Each row of a before or after table is a point. The points were changed in one or more steps. Then noise was added and the rows were shuffled. The steps act on how far a point lies along the listed directions, d1 being the first. Write out the steps. A step turns or swaps two directions, mirrors them in a line or flattens them onto one, adds a multiple of one to another, or multiplies one. Angles are multiples of 10 degrees, from the lower direction toward the higher: turns from -170 to 170, lines from 10 to 170 but not 90. Use the fewest steps. Two steps may share a direction if one is a turn and the other turns, adds or multiplies; they go together, in the order done. Otherwise the lowest direction goes first.
In the rows, 128 means zero.

Directions:
(1): [171 172  96]
(2): [127  88  72]
Before, 12 rows:
[[ 78 111 151]
 [ 81  76 121]
 [124  99  77]
 [131 100  86]
 [ 99 137 175]
 [114 151 163]
 [ 84 125 202]
 [136 142 148]
 [114 142 179]
 [126 124 106]
 [ 76 142 249]
 [143 119 104]]
After (12 x 3):
[[160 155 101]
 [ 58 109 239]
 [134 142 110]
 [143 192 154]
 [ 94 113 150]
 [160 166  96]
 [ 97 109 170]
 [106 164 166]
 [ 87 132 205]
 [148 131 108]
 [119 107 138]
 [ 92 127 172]]
Steps: swap d1 and d2

Directions:
(1): [167 155 175 136 163 100  65  79]
(2): [144 103 109 146 144 213  70 149]
(3): [ 68 110 192 186 159 141 146 133]
Before (11 x 8):
[[117 109 128 169 140 223  87 157]
 [122 108 122 166 129 210  73 152]
 [ 82 106 148 158 139 139 161 147]
 [105 104 117 138 105 162 115 148]
 [120 111 101 142 127 171 122 178]
 [130 153  99  73  86  33 196 114]
 [138 102  98 108 100 142 130 160]
 [146 123 106 117 155 139  85 150]
 [151 126 115 128 105  58 144 101]
 [163 135 126 128 133 102  83 109]
 [ 62  90 109 149 107 152 210 179]]
After (11 x 8):
[[192 147  93  93 113  80  89 105]
 [ 53 109 172 192 138 172 163 157]
 [ 70 111 149 173 119 157 147 150]
 [ 17  83 220 228 179 165 173 152]
 [ 17  66 169 213 147 194 191 184]
 [161 138  77  84 134 104 108 147]
 [ 87 103 130 145 105 150 133 148]
 [105 115 104 140 121 152 146 177]
 [172 114  60  74  80 133 123 155]
 [227 157  26  32  82  97  91 112]
 [198 129  77 104 100  85  95  99]]
Steps: flatten d1 and d2 onto the line at 160 degrees; multiply d3 by 3

Directions:
(1): [124 118 154  79 139 121 179  70 148 122  34 154]
(2): [ 75  68 139 142  66 101 131 127 160 176 151 192]
(3): [101 152 170  78 128  68  57 154  76 107 112 157]
(4): [182  88 193 178 172  92 108 121 120 188 112 107]
(5): [102  75 152 134 144 170 180 146  30 112 138 140]
Before, 8 rows:
[[181 126 176 127 187 160 196 101 102  88  79  83]
 [ 66 137 101  98 101 133 108 162 136 109 127 154]
 [ 61 126 211  81  98  55  46  83  76 141  78 209]
 [100  50 153 134  82  90 128 121 148 184 117 177]
 [187 212  95 123 170 124 138  88 199 124  95  67]
 [165  85 127 167 118 100  62 147 166 161 154 110]
 [ 53 105 125 132  54 140 139 148  76 125 192 196]
 [171 150 183  84 137  60  60 100 190 138  83 142]]
After, 8 rows:
[[191 139 155 125 135  92  88 100 214 148 117 117]
 [184 126 183 118 191 159 192 106  99  83  75  88]
 [158  89 132 151 117  89  54 150 159 158 143 116]
 [ 70 139  87 112 100 148 113 159 145 111 136 154]
 [ 57 100 123 133  49 144 140 146  78 124 194 191]
 [102  46 155 137  84 100 137 121 149 185 127 179]
 [ 88 104 151 159  96 129 110  80 126 169 134 166]
 [180 218 109 104 170 108 126  91 189 123  82  75]]
Steps: flatten d1 and d3 onto the line at 160 degrees

Directions:
(1): [ 46 212 111 110  68 159 105 122 125 136 138 137 129 147  45 102 102 152]
(2): [205 151 140 108 165  91  81 129 159 190 173 168 141 203  98 123 113 165]
(3): [ 63  69  78  72 165 166 134 121 157 143 159 186 102 133 140 194 142 170]
Before, 10 rows:
[[ 93  96 109 114 115 164 141 125 129 116 141 160 133 134 116 158 141 148]
 [  7 148  85 104  68 194 147 111 123  90 117 130 105  94 107 142 101 142]
 [ 94 220 115 110  84 134 109 126 124 147 152 141 142 142  75 100 118 134]
 [200 108 173 177 143  98 143 143 115 125 114  95 136 125 174 108 132  90]
 [134 122 130 138 118 128 115 128 126 133 123 125 126 138 129 133 130 142]
 [182  88 116 150 169 105 137 132 117 110 111 137 112 123 182 127 140 101]
 [130 142 147 170  77 117 130 129  92  86 110  89 141  98 126  93 134  91]
 [ 98 171 132 131  99 125 134 135 102 108 138 129 120 118 120 132 132 141]
 [ 25 147  93  95 109 156 129 128 130 128 149 173 112 129  98 153 125 148]
 [100 140 103 120 115 130 134 133 115 121 120 122 119 104 119 133 110 124]]
After (10 x 18):
[[163 101 161 175 135 115 155 144 107 110 107  91 126 108 179 118 135  86]
 [134 119 131 141 121 128 116 129 123 131 120 125 126 138 131 132 129 144]
 [ 97 146  99 112 116 131 128 132 120 127 128 130 119 114 112 134 106 129]
 [110 150 135 158  75 127 122 129  99  95 117 106 137 105 110  99 131 101]
 [ 53 159  98  91 115 144 113 131 138 145 163 181 117 151  86 144 123 155]
 [142  81 102 145 160 122 150 129 110  96 103 134 103 104 184 137 143  98]
 [150 228 137 123 100 106  96 129 126 163 157 142 152 160  76  86 115 130]
 [ 94  99 105 112 116 163 137 123 130 121 142 165 133 139 109 157 138 153]
 [ 10 170  82  85  72 191 123 110 137 118 142 157 110 132  76 141  91 168]
 [108 175 134 127 104 121 126 134 107 118 147 134 122 130 113 129 127 148]]
Steps: turn d1 and d2 by 30 degrees; add -0.5 times d2 to d3

Directions:
(1): [211 163 154 111 100  97 133 154 128 127 200 119 148 113  37  77  92  89
  52 126  83 168 168 109 129 148 176  99 163  78 150 160]
(2): [110  56 149 139  72 121 104  98 142 115 159 131 122 190 166  58 153 164
  78 144 118 109 141 150 116 164  50  18 137 166 166 155]
(3): [ 95 164 139  86  72  87  80  91 124 161 134  49 147 123  64 143  87 130
 127 172 212  79 130 178 161 172  71 189 145 130 151 124]
Before:
[[ 87 154  96 121 132 148 124 116 117 137  82 110 109  96 136 190 124 129
  173 136 168 114  97 149 149 126 130 203 129 128  96 106]
 [125 107 122 136 120 139 119 134 129 114 139 154 123 126 153 136 137 133
  137 119 130 119 125 114 113 127 124 119 125 115 124 118]
 [135 116 128 144 141 140 137 137 116 113 120 141 139 122 141 123 128 120
  103 122 110 142 120 115 125 116 132  84 139 129 117 139]
 [140 118 151 116  85 105 127 112 144 126 170 108 118 152  87  76 120 123
   93 140 132 127 148 140 127 158 102  85 161 121 154 157]
 [ 50 100 132 114  81 105  88  97 135 140 110  72 138 152 150 133 112 143
  141 172 218  62 115 186 146 166  26 141 119 163 147 113]
 [148 100 139 143 116 118 141 138 123 106 165 154 129 172 123  82 126 129
   81 113  78 152 156  99 112 122 128  33 142 135 136 148]
 [153 147 127 145 169 134 152 142 122 129 132 146 126 112 128 137 132 107
  129 110  89 171 133  88 118  99 197 122 144 113 115 139]
 [ 93 120 139 127 154 145 115 128 123 111 108 124 119 125 142 161 129 139
  162 125 140 109 122 136 130 122 120 154 100 152 119 120]]
After:
[[ 82 108 131 136 160 156 121 130 123 110  97 135 113 121 160 167 137 144
  174 121 139 103 114 133 131 114 119 150  95 158 111 116]
 [140 111 129 132 106 129 114 136 130 113 155 147 126 126 130 124 124 128
  116 124 125 118 137 119 115 141 122 111 135 109 134 124]
 [ 43 115  73 151 182 184 144 114 120 124  26 149  86 102 228 223 167 154
  226 116 165 108  66 140 134  92 126 201  96 164  71  82]
 [155 154 154 100  85  99 124 118 138 137 175  87 128 125  44  94  93 109
   92 146 149 130 149 139 140 164 121 128 164 104 153 152]
 [161 124 140 135 115 120 128 138 119 113 151 126 145 128 106  97 110 114
   69 129 104 145 135 122 131 132 128  67 151 119 132 156]
 [163 122 138 151 147 128 148 136 124 119 155 152 124 136 135 102 141 115
   97 112  72 175 145  90 113 113 176  70 152 118 135 155]
 [ 22 131 103 110 132 122 103 107 123 150  55  71 138 115 165 212 106 133
  210 161 249  53  86 183 157 132  56 233  99 161 111  79]
 [204 137 169 111  59  69 119 141 123 118 233 106 156 167  17  42  78  99
    9 133  79 164 192 110 130 167 134  25 183  97 166 180]]
Steps: turn d2 and d3 by 50 degrees; add 1.5 times d2 to d1
